Rows are points. To make a cloud, some directions were put in groups of two or more. Within a group, all points are equally far from the middle, so they leave a hole (a ring in 2 directions, a hollow ball in 3). The other directions are filled evenly. Then the cloud was stretched, turned, moved and blurred a little. Count the holes, and give their numbers of directions, smallest first.
In the rows, 128 means zero.

Cloud (21 x 3):
[[115 150 175]
 [ 63 119 127]
 [ 74 107  95]
 [ 59 147 115]
 [ 87 138  77]
 [121 127  74]
 [168 107 139]
 [ 61 120 106]
 [ 64 147 139]
 [ 79 156  91]
 [162 177 140]
 [164 155 167]
 [ 99 119 163]
 [162 109 152]
 [ 78 115 146]
 [180 127 149]
 [179 161 136]
 [178 161 125]
 [182 123 138]
 [144 175 164]
 [131 104  85]]
Holes: 1 (3)

Cloud:
[[ 73 114 114 159]
 [116 146 137  85]
 [ 49 179 138 125]
 [ 42 138 162 167]
 [125 162 149 193]
 [123 175 143 155]
 [189 102 114 148]
 [132 149 107 111]
 [ 58 138 156 157]
 [146 107 189 131]
 [ 63 156  80 120]
 [145 143  36 125]
 [176 145 115 140]
 [ 32 165 129 139]
 [134 164 111 135]
 [123 136 114 126]
 [ 84 144 140 158]
 [102 142 120  87]
 [118 100  97 106]
 [ 75 124  98  98]
 [107 164 193 172]
 [ 81 172 167 126]
 [174 109 110 152]
 [121 188 107 149]
 [103 126 159 119]
 [159  89 151 125]
 [108 143 146 144]
 [ 45 113 140 160]]
Holes: 0

Cloud (52 x 6):
[[ 58 103 108 126 172 160]
 [118 100 130 178 166  84]
 [171 149 130 156 174 105]
 [ 91  79 162 109 104 167]
 [ 85 123 152 174 128  86]
 [ 94 109 121 166 202 111]
 [138  81 106 178 128 106]
 [113 184  93 141 148 116]
 [ 93 133 137 191  98 150]
 [173 149 173 164 130 139]
 [151 177 140 112  83 149]
 [ 64 111 169 177 166 143]
 [188  83 142 137 110 134]
 [161 112 154 133 205 121]
 [142 102 132  88  73 105]
 [130 104 181 141 143 192]
 [172 110 120 151 140 191]
 [165 108 145 157 189  97]
 [ 85 120 122 105 169  80]
 [139 155 107 169 171 105]
 [111 149 149  79  78 166]
 [ 93 172 156 159  85 134]
 [144 143 144  70 100  97]
 [158 160 183 133 151 110]
 [156 104 109 189 178 148]
 [ 85 146  79 103 126 176]
 [159  82 102 165 176 161]
 [138 153 117 145  88 185]
 [ 76 176 112 124 179 148]
 [ 76 125 176  95 148  98]
 [ 57 147 129  99  95 103]
 [ 62 138  91 104 162 126]
 [ 93  98 155  66 114 133]
 [142 111 169 107 168 183]
 [163  71 156 149 107 113]
 [112  67 165 149 178 103]
 [153  79 125 175 187 115]
 [141 153 150 161  87 172]
 [126 147 162  64 145 149]
 [139 114 151 133 127 207]
 [129 107 125 172 186  88]
 [142 145 160  93 142  79]
 [ 46 156 156 128 148 115]
 [147 104 101 191 163 156]
 [ 76 118 113  80 122  89]
 [109 138 116 133 205 176]
 [ 84 148  93 102 134 188]
 [126 178  86 146 110 138]
 [163 188 131 119 120 127]
 [ 92 167 172  94  94 109]
 [ 86  66 116 159 176 144]
 [ 84 119 153 120 162  73]]
Holes: 2 (3, 3)

Cloud:
[[172 134  58 125  98 137 110 117]
 [135 170 100 108 145 179 162 156]
 [ 84 112 167  90 119 130 130 154]
 [132 141 123 159 183 164 118 128]
 [159 102 149 158  59 102 147 179]
 [153 128 188 139 152 106  85 166]
 [129  64 127  68 116  81 143 148]
 [139 168 116 173 145 117 102 138]
 [166  62 162 121 110  90 186 140]
 [134 147 158 124  73 122  83  87]
 [183  66 145  80  90  99 184 143]
 [185 166 138 138 143 134  92 123]
 [195 113  81 144 161  81 136 137]
 [151 123  47 158 106 104 143 114]
 [135 142 113 141 126 122 114 228]
 [173 126  90 108  89 117  87  94]
 [200 113 147 135 198  71 165 146]
 [189 157 165 134 116 121 114 150]
 [159 104 115 133 107  92 117 127]
 [ 98 154 225 101 135  72 155 140]
 [127 117 149 139  69 111  80 166]
 [128 166 174 143 104 131 146 139]
 [177 128 150 181 125  77 112 149]
 [106 135  39 125  98 138 105  97]
 [115 178 131  97  56 177 112 134]
 [ 92 100 156 166 157  66 116 163]
 [169 115 151 126 217  79  97 160]
 [105  83 115 122  72 127 108  91]
 [165  84 161 167 213 117 146 194]
 [119 128 125 117 139 141 142 103]
 [129 196 160 125 134 133  83 109]
 [141 155 177  78  84  63 118 141]
 [169  95  91 168 115 140 145 183]
 [162 105 170 128 148 112  84 194]
 [162  89 147 153 176 111 127 180]
 [133 148  78  83  85 103 162  87]
 [131 138 125 160 188 156  96 134]
 [122 131 130 160 146 130 108 120]
 [211 145  81 171  85 150  79 123]
 [118 147 125 115 160 143 106 136]
 [ 85 116 127 145 144 103  73 111]
 [183 130 158 107 129  85 111 164]
 [158 155 131 172 160 100 107 106]
 [125  88 185 144 121  86 162  90]
 [169 132 183 102 147  66  82 151]
 [118 203 121 150  68  98 136 127]
 [185 128 164  71  95  43 154 174]
 [199 138  98 121 103  80 171 147]
 [182 110 189 111 143  56 107 154]
 [123  66 132  97  82  55 101  98]
 [193 143 148 199 183 112 148 189]
 [161 127 123 130 137  74  66 151]
 [167 117 152  60  73 111  80 156]
 [161  88 147  68  93  86 111 129]
 [183  81 133 145 126 118 139 143]
 [181 125  93 151 113  70 113  88]
 [159 139 118 161 144 170 145 201]
 [167 168 140 152  82 114 169 113]
 [208 144 137 186 182 132  91 160]
 [119 142 170 113 116 160 134 147]
 [171 115  74 118 103 111 140 119]
 [197 109  54 136 122 148 169 155]
 [109 156 146  92 148 115 127 197]
 [166 171 101 117 136 188  75 187]
 [199 118 164 170 145 139  92 125]
 [124 155 119 139 145 148  88 188]
 [127 118 125  69 115 148 159  96]
 [168  96  75 148 127  81  82 163]
 [126  93 147 100 142  59 140 135]
 [138 165 156 127  89  88 124  73]
 [ 93 112 133  48 127  81  91 117]
 [160  81 143 135 126  84 171 127]
 [164 158 206 134 103 154 121 112]
 [105 173 137  90 155 111 142 129]
 [ 89 124 185 176 140 151  86  78]
 [193 115  86 159 111 140 143 174]
 [142 108 210 108 136  99 101 141]
 [110 151 158  90 127 102 117  99]
 [102 108 206 118  94 121 120 112]
 [136 139  96 111 134  73 130 145]
 [176  89  81 142 121 120  97 109]
 [151 139 203 135 108  68 144 128]]
Holes: 0

Cloud:
[[147 153  80 132 122 133  96 150 131]
 [172  72 164 161 170 155 100 123 108]
 [ 78 137  98  87 151 173  77 132  72]
 [101 120  66 170 151 177 137 114 112]
 [139 110  52 129 146 117 169 136  80]
 [117 137  36 114 105 155 134 158  83]
 [124 165 119 133  77  95  88 120  87]
 [141 181 158 116 124 107 105 139  73]
 [ 81 120 134 174 121 107  42  82 124]
 [ 76 110 112 106 115 108  35 107  45]
 [ 68 138 144 148 103  62  69 105 125]
 [116 118 160 134 150  95 112 160  31]
 [ 50  93 162  95  96  78 104 118 111]
 [174  53 145 155 131 130 148 145 103]
 [160 130 135  99 143 153 206 175  59]
 [ 72 166 107 138 116 115  48 160  77]
 [144  96 121 113 167  83  97 160  89]
 [111 112  95  99 146 144 207 132  65]
 [161  78 163 178 121 159 136 149 114]
 [122  96  73 157 134 141 146  93 131]
 [ 67 158 129 153  80  95  74 123  56]
 [110 112 120 117 101 206 145 140  90]
 [133 110 118  94 189 125 168 100  70]
 [ 99 160 122 162  67 118  78 111 107]
 [166 162 107 140  86 127 174 147  88]
 [ 88 148 148 175 150 164 177 129 100]
 [ 85 172  57 122 153 130 127 142 110]
 [109 172  71 107 143 154 143 170 127]
 [ 66 159 125 135  96 162 122 183 107]
 [ 30  98 148 116  95  76 101 116 122]
 [ 68 110 114 124 153  91 110  82 143]
 [ 87  82 133 137 193 110 150 122  96]
 [192 122 158 121 160 163 152 179 111]
 [100  94 128 115 142 202 149 156 129]
 [103  71 132  64 140 121  90 137  66]
 [104 159  73 178 143 133 147 114 107]
 [ 98 140 160  75  93 105  96 155  84]
 [158 161 110 119  85 146 158 124  90]
 [121 142  88 142 111 159  76 154 145]
 [ 68 115 109 132 103  79  29  80 103]
 [128 105  90 117 185  92 166 159  90]
 [103 127 165  75 131  88 106 159  92]
 [ 95  98  94 106 149 181 200 162 115]
 [181 117  77 112 179 164 169 158 102]
 [127 147 129 145 127  90 175 145 140]
 [ 62 165  58 153 130 130  94 132  87]
 [146 111 122 129 125 144  70  77  88]
 [158 149 141 172 127 110  89 136 150]
 [103 145 152 164 109  60 101 129  61]
 [ 50 124 159 130  97 160  59 138  89]
 [ 91 102  92 183 116 128 103  86 105]
 [205 139  93 131 182 152 155 155  93]
 [ 87 126 156 133 130  77 107 167  51]
 [138 114 127 144  75 113 172 133  86]
 [147 121  60 101 126 181 171 167 101]
 [149  75 182 162 162 127  96 119 136]
 [131 104 132 203 156 156 115 152 129]
 [ 54 157 106  92 125  96 109  90  82]
 [118  78 120 134 151 199 153 147  94]
 [124 117 110 201 151 166 133 141  59]
 [ 73 147 117  83  97 132 166 183  88]
 [ 93 143 178 191 142  88  88 132 103]
 [101 144  81  92  85 149 120 130  47]
 [135 176 137 148 108 134 162 183 109]
 [103 152 113 117 179  83 158 146  73]
 [110 185 168 152 118 141  95 143  90]
 [ 70 131 128  97  60 111 106 102 123]
 [118 115 145 116 131 205 146 120 115]
 [149  87 145 140  98 136  85 121 148]
 [ 47 148 129  94 123  97  99 190  73]
 [136  71 146 190 153 137 105  94 121]
 [156  69 121 180 121 159 141 105 111]
 [103  99 106 104 134 142 137 173  31]
 [ 93  99 162 142 190  93 118 142  75]
 [128 150 128 110 152  90  65 122 103]
 [ 91  70 154  81 165 142  96 133 100]
 [111 132 179 117 177 123 104  79 113]
 [ 92 128  82 163 129 133  93 175  60]
 [109 140  71  95 126  98 145 190  88]
 [113 108 155 194 118 113  48 108  99]
 [ 86  95 131  40 142 109 118 142  81]
 [125 120 165 122 178 142 164 161 150]
 [150 153  99 115  98 181 175 139  82]
 [118  94  62 133 149 126 173 111 100]
 [146 154  90 124 136 129 144 199  94]
 [158  69 157 124 122 133 156  99 120]
 [112 181 125 144 151 156 142  84  98]
 [149 155 126 125 131 114  76 157 115]
 [ 89 118 113 136 102 139 142  96  42]
 [139  54 113 110 159 159 155 160 101]
 [ 96 141 148 175 100  68  64 127  94]
 [110  97 126  75 113 153 152 160  50]
 [ 81 143 117 107 179 164 178 158 131]
 [118 114 125 151 126 177 189 132  50]
 [122 154  89 152  91 158 177 141  65]
 [142 184 131 173 110 165 126 154 108]
 [125 119 164 152 174  70 114 117 140]
 [127 152 133  77 172 148 163 161 116]
 [151 104 118 199 128 139 140 136 152]
 [153 116 120 173  76 130 132  96 102]
 [128 137 134  66 111 123 111 163 107]
 [115 115 176 108 152 149 114 118  42]
 [ 87 143  99 105 179  94 102 151 134]
 [ 92 113 136  81 150 131  83 103 158]
 [ 73 145 152  97 115 137 153 155  53]]
Holes: 1 (8)
